Rows are points. Two turns around zero, p and q, are shown by what they do to some points. Write where each new point lands after one turn and then the other. Backwards means that the second turn is done in reverse. Each puzzle has new turns, and all numbers are rounded.

Turn p:
[  4 -32] => [ 15 -29]
[-3 -3] => [-2 -4]
[-25 -44] => [ -8 -50]
[-5 25] => [-13  22]
[29 53] => [ 8 60]
Turn q:
[ 18 -17] => [-24   6]
[13 23] => [  0 -26]
[ 32 -12] => [-34  -5]
[-62   6] => [57 24]
Where do these land?
q, then p: [20  9] => [ -6 -21]
p, then q: [-30 -13] => [10 31]
p, then q: [-43  10] => [36 26]
p, then q: [53 -6] => [-39 -36]

Turn p:
[-11  13   2   6] => [-3 13 -8  9]
[ -4 -23  22  24] => [  2 -24   5  32]
[ 33  27 -37 -24] => [ 22  18 -11 -53]
[-11 -38  35 -19] => [-21 -22  44  17]
[-17  17  32 -19] => [-10  30  27  16]
[24 32 22  1] => [35 27 12  6]
[-14 -28 -76  31] => [-24 -42 -69 -26]
Turn q:
[ 21 -23  16  32] => [-22  16 -33  21]
[ 16   4 -12  -8] => [19  9 -4 -3]
[-23  45  16 -63] => [ 14 -20  36 -70]
[-22 -49 -26   9] => [-12  18  31  47]
[ 8 22  6 30] => [  1 -23 -31   5]
Where do these land?
q, then p: [-24 -27 -22 -30] => [19 19 25 36]
q, then p: [-26 -34   1  42] => [-17 -10 -34  45]
p, then q: [ 39  35 -29  33] => [ 60  27 -16   3]
q, then p: [ 12  -8  11 -30] => [  1  30  15 -10]
q, then p: [39 37 13  0] => [  0  -6  -4 -55]
p, then q: [-40  -4  27 -15] => [-31 -40   1   2]

Turn p:
[-14  13 -26   8 -27  19] => [ 22  12  23  14  14 -25]
[ 35  -9 -29  23  21  31] => [-15 -30 -13  26  44 -14]
[-10  22  15 -28 -31 -21] => [ 24  26  10   7 -36  17]
[ -7  -6   6  -2  13 -32] => [-22  -3   8 -14 -21  12]
[  3 -40  36 -21   4 -18] => [ -9   8 -14 -34  -2  47]
[ -9  10 -16 -15  -1  28] => [  6  24  -8  14  14 -20]
[ 2 11 15 34 22 -7] => [ -6 -36  -9 -13 -14 -16]
Turn q:
[-22   9  23  14  -7  14] => [ 20 -16  14  21  12   9]
[34  4  3  4 21 13] => [-22  16   5  15 -27  11]
[-27   2   0 -15  16   2] => [  7  -5 -14  -7  17  24]
[-26 -52  18  -3  21   4] => [ 42  35   7 -17  10  28]
[ -3   6 -29   6  14   2] => [ -2 -13 -19 -12 -20   6]
[ 14  15   8 -26 -76 -17] => [-29 -17  32  -8  42 -57]
[ 14   4 -41   6   7   0] => [-13 -11 -16 -20 -31  -6]
[ 17  12  16  14   5 -17] => [ -5  11  -8  28  -5 -14]
Where do these land?
p, then q backwards: [ 3 24  4 34 -9 11] => [-16   7  -8  30 -26  -4]
q, then p: [  7   6 -27 -45   7   8] => [ -8  49  -6 -11   4 -17]
q, then p backwards: [ 26  -5   9 -17 -26  -4] => [-25  -8 -31   4   9  -2]
q, then p: [ -7 -14  -7  28 -12 -29] => [-12 -15  17  25 -13  25]
q, then p backwards: [  7  -3 -21 -15  50  40] => [ 15 -19  32 -30   5 -48]
q, then p: [-12   7  20  30  10 -27] => [-10 -39  17  21   5  -3]
p, then q backwards: [-23 -16  21 -15 -20   1] => [ -7 -40  -4  -8  12   2]

Turn p:
[-44  26  27  28 -21   3 -57  10  15] => [-12  30  40 -32 -50  -8  21 -10  37]
[-16   8   4 -32 -41 -22 -10  12   5] => [-32 -17  30  20 -12  10   5 -29   8]
[ 41 -12  18  30  -8  37 -11 -18  76] => [ 30  81  -7  42 -11 -28  20   1 -14]
[ 38 -29  -8 -25  39  16   0  -9 -34] => [-15 -19 -56   8  24 -18 -11  34  -4]
[ 12  42  27  25 -30  -8  -5  25   6] => [-14  24  57 -11   1   1  20   9 -16]
[ 41 -55 -40   8  -7  14  43 -24 -26] => [ 20  -9 -41  14  64 -32 -38 -18 -21]
[-17 -11  17 -16  26   9  18 -36 -26] => [  8 -18 -20   1 -12   6 -48  25   9]
[  7 -24 -36 -18  16  13  17 -13 -24] => [  0 -22 -46  -3  21  -2 -21  -9 -10]
[-29  28 -13   4  -1 -42 -23  17   1] => [  1 -32  28 -23 -24  10  34 -15   7]
[  4   0   9   9   8 -32   8   1   9] => [ 22 -16  18  10   3   0  13  10   1]
[  3  13 -25 -23  37  28  25 -25 -21] => [  1 -14 -48 -13  -5  19 -29  15 -32]
[-40  14  20   9 -18 -15  -4  61  20] => [ -9  12  45 -11   2  43  35 -14  35]
Turn q:
[-21  -6  -8  13 -15 -15 -36   0 -29] => [-10  33 -33   0 -25  16  -3  -5 -11]
[ 30 -35  17  14  -8 -32  28  14 -57] => [ 34  13 -18  17  -1 -20  52 -26 -48]
[ 34  -1   7 -31   5  14   0 -46  33] => [  5 -32   1  -2  54  27   3  21  21]
[ -5 -38   0  29   7  38  -3  30  23] => [ -3 -31  19  21 -50   1   9  30  -2]
[-16  24 -41   6 -16  -6  18 -31  29] => [-42 -16 -11 -32  23 -20 -27  12  -2]
[-17 -27  45 -25 -10 -12 -22  32 -23] => [ 26  12  -4  41 -25  30  -1 -43  -5]
[ -1  17  32 -52  38  17  31 -22   4] => [  1  -5  36  26  52  -2   9 -22  44]
[  3  -5 -26 -16  23 -23 -16  31  21] => [ 20 -19 -15 -25 -26  -8  -6 -14  33]
[ 26  33 -30  30 -18 -17  24  35  33] => [ 19 -20  16 -53 -11 -39 -28  12 -26]
[-37  47  27  40  -5  12 -18 -61 -10] => [-63  54  26 -16  24  36  -5  16 -14]
[  3  -9 -24  -9  -1  23  -5  20 -24] => [ 13  10 -18  23 -15 -23  -3  17  10]
Where do these land?
p, then q: [ 17 -15 -30  -5  19 -27 -51 -39   3] => [ -2 -30 -51 -22   3 -19  10 -25 -40]
q, then p: [ -9 -20   8 -40 -41  -6   5  -6  36] => [ 12  10 -43 -14  -2 -43  -3  -5  33]
q, then p: [-29  -6  20  15  46  19 -33   1  19] => [ -3  54  23  20 -12  28 -16 -18   9]
q, then p backwards: [ 25  -9  35  45  -1 -27  24  -1  -3] => [ 18  51 -29  22  -6 -23   5  16  15]
p, then q: [-16  -6  -5 -12   9  20  47  -9  46] => [ 6 24  7 -7  8 -3  1 67 -5]
q, then p: [-37  -3 -39  -4 -26  31  13  -6 -28] => [ 19 -23  25 -45 -11  -2  30 -28  15]
q, then p: [ 24 -15  -6 -43 -33  11  35  41 -37] => [ 32 -25  11 -15  26 -63  28  17 -22]
p, then q: [-13  37   2  37  43 -32 -38  27 -35] => [ 38 -48   2  46  13 -22 -16 -48   7]
p, then q: [ 40  23 -13  35  -8  12  -5   1  21] => [ 16  38   7  -9  28 -28  10 -26  -7]
q, then p: [ -2  14  29 -29  -8   0   3  -9 -22] => [ 18  12  -7 -20 -18 -11   0  29 -18]
